Rows are points. Any point is a mix of the corners, with weights that add up to 1. It lies inside the corners' shape when no weight is negative. Say inside or outside, and name the corners with a negative weight.

Corners:
(1): [-0.001 -0.029]
(2): [0.012 -0.004]
(3): [-0.014 0.061]
Points:
[0.006 -0.012] -> inside
[-0.009 0.035] -> inside
[-0.011 0.051] -> inside
[-0.015 0.038] -> outside (2)
[0.003 -0.008] -> inside
[-0.009 0.040] -> inside
[-0.011 0.044] -> inside
[0.002 -0.019] -> inside

Corners:
(1): [-0.005 -0.029 -0.025 -0.024]
(2): [-0.040 0.004 0.021 0.038]
(3): [0.001 0.012 0.051 -0.011]
(4): [-0.022 0.044 0.068 -0.059]
(5): [0.038 0.025 -0.038 0.033]
Points:
[0.003 -0.001 -0.005 -0.026] -> outside (2)
[0.012 0.017 -0.004 0.019] -> inside
[-0.023 0.011 0.025 -0.002] -> inside
[0.002 0.012 0.004 -0.014] -> inside
[0.007 0.020 0.019 -0.004] -> inside
[0.004 0.042 0.048 -0.028] -> outside (1, 2)
[-0.025 0.016 0.036 0.000] -> inside
[0.010 0.031 0.060 -0.024] -> outside (1, 2)

Corners:
(1): [0.010 0.062 -0.082 -0.019 0.018 0.049 -0.005 -0.050]
(2): [0.025 -0.017 0.010 -0.010 -0.033 0.016 0.026 0.028]
(3): [0.022 -0.031 0.008 -0.012 -0.010 0.016 -0.062 0.031]
(4): [0.000 0.036 0.036 -0.010 0.000 -0.057 -0.023 -0.019]
(5): [-0.032 0.036 0.005 0.015 0.007 0.040 0.042 0.030]
(6): [-0.008 -0.063 0.039 -0.038 0.073 -0.060 -0.037 0.073]
(7): [0.004 -0.016 0.037 0.029 -0.005 -0.027 -0.013 -0.012]
(8): [-0.047 0.007 -0.017 -0.034 -0.011 0.040 -0.006 0.003]
(9): [-0.021 0.005 -0.005 0.022 0.005 -0.052 -0.016 0.021]
Points:
[-0.003 0.001 -0.003 -0.009 0.020 -0.004 -0.011 0.009] -> inside
[-0.006 -0.013 0.031 -0.003 0.003 -0.031 -0.015 0.024] -> outside (1)
[0.015 -0.003 0.010 -0.023 -0.009 -0.004 -0.024 -0.003] -> outside (5, 9)
[-0.008 0.028 -0.009 0.009 0.048 -0.059 -0.014 -0.005] -> outside (2, 3, 8)
[-0.013 -0.003 0.012 -0.005 0.021 -0.029 -0.007 0.017] -> outside (3)
[0.004 0.001 0.002 -0.003 0.015 -0.012 -0.008 0.013] -> outside (8)

Corners:
(1): [0.021 0.049 0.031 -0.016 0.028 0.021 -0.051 0.023 -0.008 0.001 0.018]
(2): [0.029 -0.023 0.006 0.013 0.016 0.025 0.028 0.041 0.004 0.007 -0.001]
(3): [-0.019 0.038 0.031 0.019 0.014 0.019 -0.007 0.039 -0.003 0.055 0.050]
(4): [-0.009 -0.005 -0.050 -0.030 0.025 -0.050 0.028 -0.075 0.031 0.036 -0.041]
(5): [-0.013 0.002 0.013 -0.043 0.006 0.054 -0.043 0.036 -0.009 0.023 0.032]
(6): [-0.005 0.045 0.039 0.007 -0.018 0.019 -0.013 0.028 0.018 0.011 -0.032]
(7): [-0.039 -0.064 -0.087 -0.019 0.035 -0.073 0.014 -0.071 0.029 -0.051 -0.040]
(8): [-0.002 -0.025 0.019 -0.010 0.001 -0.015 -0.009 0.013 -0.045 0.037 0.002]
(9): [0.014 -0.005 0.014 -0.013 -0.016 -0.003 -0.021 -0.017 -0.002 0.002 0.021]
(10): [0.022 0.021 -0.019 -0.024 -0.011 -0.015 -0.005 0.058 -0.002 0.027 0.014]
(11): [-0.035 0.006 -0.090 0.002 0.007 -0.030 0.020 -0.068 -0.023 -0.049 -0.034]
(12): [0.003 -0.007 0.032 -0.038 0.011 0.001 0.016 0.029 -0.026 -0.015 0.010]
Points:
[-0.006 -0.014 -0.008 -0.028 0.008 -0.021 0.000 -0.009 -0.013 -0.013 -0.008] -> outside (2, 3)
[-0.018 -0.021 -0.023 -0.009 0.011 -0.015 0.012 -0.024 0.003 -0.011 -0.015] -> outside (1, 10)
[-0.011 0.013 -0.015 -0.011 0.002 -0.009 -0.012 -0.012 -0.001 0.007 -0.007] -> outside (2, 12)
[-0.006 -0.014 -0.020 -0.019 0.019 -0.020 0.002 -0.011 -0.002 -0.001 -0.002] -> outside (6)
